Each row is a point. Each copy is the shape, with its points in the same order, turned, moved and blurred by noise. Is it also mirrored, or only turned?
In the rows, 128 means zero.

Shape (6 x 2)
[[101 135]
 [141   7]
 [137 141]
 [166 157]
 [117 130]
 [128 143]]
Copy 1 (6 x 2)
[[115 147]
 [245 172]
 [127 116]
 [129  78]
 [125 137]
 [121 118]]
Copy 1 is: mirrored
Copy 2 (6 x 2)
[[160 132]
 [ 61 231]
 [134 120]
 [109  84]
 [145 133]
 [140 114]]
Copy 2 is: only turned
Copy 3 (6 x 2)
[[160 153]
 [ 28 178]
 [139 120]
 [148  76]
 [153 137]
 [145 114]]
Copy 3 is: only turned
Copy 4 (6 x 2)
[[ 96 151]
 [111  19]
 [133 151]
 [166 159]
 [112 146]
 [124 154]]
Copy 4 is: only turned

Shape (9 x 3)
[[115 194 182]
 [159 152 123]
 [132  93  94]
 [155  99 147]
 [116 154 234]
 [140  73  95]
 [159  85 115]
 [161 158 114]
 [123  78 141]]
Copy 1 (9 x 3)
[[ 80  96 192]
 [103 158 137]
 [159 145  92]
 [110 125  89]
 [ 56  51 146]
 [160 148  74]
 [130 149  74]
 [108 165 141]
 [139 105  77]]
Copy 1 is: mirrored
Copy 2 (9 x 3)
[[ 74 123  77]
 [162 122 122]
 [159 108 179]
 [137 161 162]
 [ 55 181 109]
 [162 125 205]
 [168 140 183]
 [168 119 118]
 [120 142 193]]
Copy 2 is: only turned
Copy 3 (9 x 3)
[[156  91 206]
 [114 110 135]
 [136 164  96]
 [107 168 148]
 [144 141 249]
 [125 184  91]
 [106 174 111]
 [114 103 128]
 [137 191 139]]
Copy 3 is: only turned

Shape (9 x 6)
[[132 115 125 124 171  75]
 [158  43 134 132 161  87]
 [ 85 163 112  88  92 131]
 [163 160 211 187 163 165]
 [137  80 120 121 119 182]
 [128 205 168 171  58 135]
 [ 99 114 149  62  71 159]
 [ 63 108 145 162 170  11]
 [144 102 159 109 173  65]]
Copy 1 (9 x 6)
[[136 178  95  93  77 131]
 [103 220 104 148  74 133]
 [132  85 105 116 150 109]
 [192 141 133 161  94 239]
 [111 148 159 188 107 131]
 [209  96  77 167 177 165]
 [ 78  99 114 160 169 133]
 [157 146  19  96  27 100]
 [110 190  76  96  83 159]]
Copy 1 is: mirrored
Copy 2 (9 x 6)
[[ 94 100 104 103 161  85]
 [112  89  70 143 123  41]
 [134 125 191 137 147 145]
 [ 77 222  79  98  82 115]
 [104 129 154 172  97  68]
 [135 176 141  93  87 208]
 [178 158 175 180 139 117]
 [ 91  84  46 125 229 140]
 [120 137  77 105 172  65]]
Copy 2 is: mirrored

Shape (12 x 8)
[[ 93 144 114 130 137 147 149 235]
 [141 158 127 114 154 150 133 109]
 [104 140  80 107 132 156 150 122]
 [105 174 105 170  94 104 121  80]
 [104 136 132 120 101 108 150 102]
 [138 103  89  96  27 132  94  90]
 [121 140  97 105 148 114 161 152]
 [ 99 138 114 241 158 159 144  94]
 [ 96 122  79 111 158  90 118 107]
 [ 90 144 117 150 156 172 132  93]
 [105 148 126 109 121  97 127 122]
 [ 93 161 116 132 162  96 132  94]]
Copy 1 (12 x 8)
[[ 99 101 204  89  82  70 127 112]
 [157 100 139 126 141 147 153 105]
 [141 127 184 109 120 161 158 128]
 [149  86 125 139 131 153 159 207]
 [153 147 146 140 141 125 164 170]
 [176 191 109 106  73 180 141 191]
 [122 125 180 143 105 119 167 112]
 [ 66  61 135  85 186 160 163 183]
 [114 130 173 178 122 172 143 143]
 [129  96 162  99 171 169 138 146]
 [147 129 153 161 124 123 141 150]
 [133  99 161 175 157 143 150 152]]
Copy 1 is: mirrored
Copy 2 (12 x 8)
[[124 116 157 188  97 215  84 108]
 [123 130 102 155  98 105 135 121]
 [ 91 117 117 169 144 140 139 104]
 [124  88 168 115 139  64 110 100]
 [114 121 141 134 154 102 102 144]
 [ 73 157 137  50 161 121 125 104]
 [133 148 130 186 142 143 118 115]
 [179   7 123 142 127 114 137 104]
 [140 142 165 162 157 117 170 125]
 [113  66 114 153 115 112 157 128]
 [119 142 158 151 129 105 115 141]
 [142 111 155 176 134  80 144 136]]
Copy 2 is: only turned

Shape (16 x 11)
[[172 182  81 113 116 136 146 108 136 129 148]
 [186 177 130  89 102 102 112  76 167  91  96]
 [249 140 151 106  88 131 140  87 171 108 104]
 [ 69 135 128 140  69 164  70 168 117 134 150]
 [144 137 122 141 147  70 117 162 164 133 116]
 [189 185 144 118  59  98 168 118 179  85 126]
 [ 74 107  98 138 100 128 128 188  83 199 144]
 [ 74 128 150 122  84 129  89 170  51 185 123]
 [188 148 149  52 104 115 140 131 155 107 150]
 [163 104  99 143  97 104 126 125 106  91 125]
 [ 90 116 105 114 107 164  93 149 128 173 109]
 [ 60  83 141 156 117 150 130 140 122 180 161]
 [ 51 141 156 137 127 151 129 136  71 145 119]
 [ 58  99  99 112  76 117 143 144 119 168  98]
 [132  92  86  97 120  56 125 101 151 118 172]
 [ 73 109 122 111 119 169 130 192  97 118 110]]
Copy 1 (16 x 11)
[[109  82 147 143  93 140 171 111 107 148 121]
 [114 109 140  82  95 198 121 103  84 158 155]
 [ 79  66 184  85 131 194 107 139 106 176 151]
 [ 77 164  76 137 128  75 164 131 167  93 182]
 [111 126 151 121 139  77  87  90  83 120 128]
 [ 82  95 143  85  68 165 103 160  83 161 124]
 [119 114 116 201 123  34 122 125 177  96 163]
 [128 128 125 156 115  53 137 136 179  75 221]
 [ 94  67 127 111 122 176 109 135  94  99 137]
 [145 102 117 123 148 107 126 154 112 174 148]
 [104 137 106 166 134 101 138  84 183 110 167]
 [106 172 135 207 152  81 134 151 168  87 148]
 [158 171 136 145 113  80 156 141 185  65 163]
 [138 157  97 186  99  88  89 119 182 118 153]
 [142 121 100 180 147 137  98 130  55 134 144]
 [135 134  93 129 134  72 131 124 205  80 122]]
Copy 1 is: mirrored
Copy 2 (16 x 11)
[[ 73 165 139  79 119 155 113 111 121 101 158]
 [ 94 181 168  80  55 146 171 143 141  69 163]
 [128 177 208  90  80  93 124 142 119  50 176]
 [147 118  92 135 117 143 133  72 197 156  85]
 [117  65 133  69 110 137 157 107 135  80 150]
 [120 162 151  48  80 120 125 142 191  82 192]
 [161  97 103  93 195 160 115  62 139 169  98]
 [189 121 103  93 175 136 160  91 138 155  58]
 [142 180 121  79 120 131 138 121 138  42 175]
 [127 130 132  83  85  99 135  81 105 139 163]
 [155 114 135 138 141 165 153  81 152 143 108]
 [170  72  90 144 161 155 112 122 126 175 114]
 [125 119  95 130 162 143 180 136 149 184  96]
 [184 109 118  86 152 193 155  83 145 178 144]
 [129 111  84  66  72 169 117  99  73 106 171]
 [145 104  94 141 181 134 184  72 163 152 147]]
Copy 2 is: only turned
Copy 3 (16 x 11)
[[118  93  69 174 136 114 145 164 147 133  88]
 [ 70 139 122 157 161  64 122 180 155 111  79]
 [ 76 148  70  97 161  72 122 212 157 124  62]
 [160  84 148 103 112  88 190  59 110 145 114]
 [ 77 114 116 137 106 121  95 118  78 119 101]
 [ 94 160  93 145 119  75 148 175 128 106  22]
 [192  50 137  95  71 150 119  83 107 151 110]
 [190  62 150  75  86  93 110  56 142 138 116]
 [108 162  89 141 103  67 122 178 142 168  92]
 [ 80 100 117 103  94 135 148 138 171 129  86]
 [167  74 153 103 142 119 135 110 112 162 130]
 [188  82 135  83  82 139 167 111  83 112 152]
 [198 109 145 116 100 125 137  76 150  97 142]
 [175  74 190 111  93 143 138 127 117 136  87]
 [ 81  82 142 150  50 114 146 185 129 137 125]
 [173 127 147 105 103 156 150  71 133 167 125]]
Copy 3 is: mirrored
